Every row gives one point. Each copy is the shape, with its points in the same order, turned, moved and blurred by noise. Some copies are also mirrored. Which?

Shape (8 x 3):
[[ 0.08 -0.32 -0.18]
 [ 0.36 -0.47 -0.02]
 [ 0.31  0.36 -0.10]
 [ 0.17  0.54 -0.48]
 [-0.31 -0.13  0.34]
 [ 0.05  0.13 -0.01]
 [-0.07 -0.55  0.29]
 [ 0.44  0.33 -0.08]]
Copy 1 (8 x 3):
[[ 0.30 -0.21 -0.08]
 [ 0.60 -0.01 -0.27]
 [-0.21  0.23 -0.29]
 [-0.56 -0.05 -0.37]
 [ 0.22  0.04  0.49]
 [-0.04  0.07  0.03]
 [ 0.64  0.02  0.28]
 [-0.12  0.31 -0.37]]
Copy 1 is: only turned
Copy 2 (8 x 3):
[[ 0.50  0.05  0.12]
 [ 0.59 -0.29 -0.06]
 [ 0.14 -0.09 -0.53]
 [ 0.17  0.35 -0.81]
 [-0.09 -0.20  0.17]
 [ 0.09 -0.05 -0.24]
 [ 0.25 -0.37  0.40]
 [ 0.18 -0.27 -0.60]]
Copy 2 is: mirrored
Copy 3 (8 x 3):
[[-0.14  0.24  0.30]
 [ 0.00  0.34  0.59]
 [ 0.47  0.42 -0.08]
 [ 0.29  0.56 -0.46]
 [ 0.09 -0.37  0.19]
 [ 0.24  0.14 -0.01]
 [-0.09 -0.20  0.60]
 [ 0.52  0.48  0.03]]
Copy 3 is: mirrored

Shape (7 x 4):
[[ 0.20  0.51 -0.12 -0.28]
 [-0.23  0.27 -0.44  0.38]
 [ 0.33  0.14  0.12  0.20]
 [ 0.24 -0.07 -0.51 -0.22]
 [-0.39 -0.50  0.33  0.08]
 [ 0.32 -0.01  0.41  0.30]
 [-0.48 -0.40  0.07 -0.18]]
Copy 1 (7 x 4):
[[-0.69  0.00  0.02  0.46]
 [ 0.07  0.23  0.29  0.70]
 [-0.40  0.40  0.04  0.04]
 [-0.22  0.20 -0.54  0.65]
 [ 0.39 -0.21 -0.16 -0.18]
 [-0.21  0.34  0.18 -0.27]
 [ 0.30 -0.44 -0.26 -0.02]]
Copy 1 is: only turned
Copy 2 (7 x 4):
[[-0.11  0.30 -0.18  0.59]
 [ 0.01 -0.02  0.62  0.46]
 [-0.09  0.37  0.10  0.01]
 [-0.56 -0.08  0.05  0.37]
 [ 0.24 -0.43  0.07 -0.38]
 [ 0.09  0.41  0.03 -0.30]
 [ 0.11 -0.66 -0.05 -0.06]]
Copy 2 is: mirrored
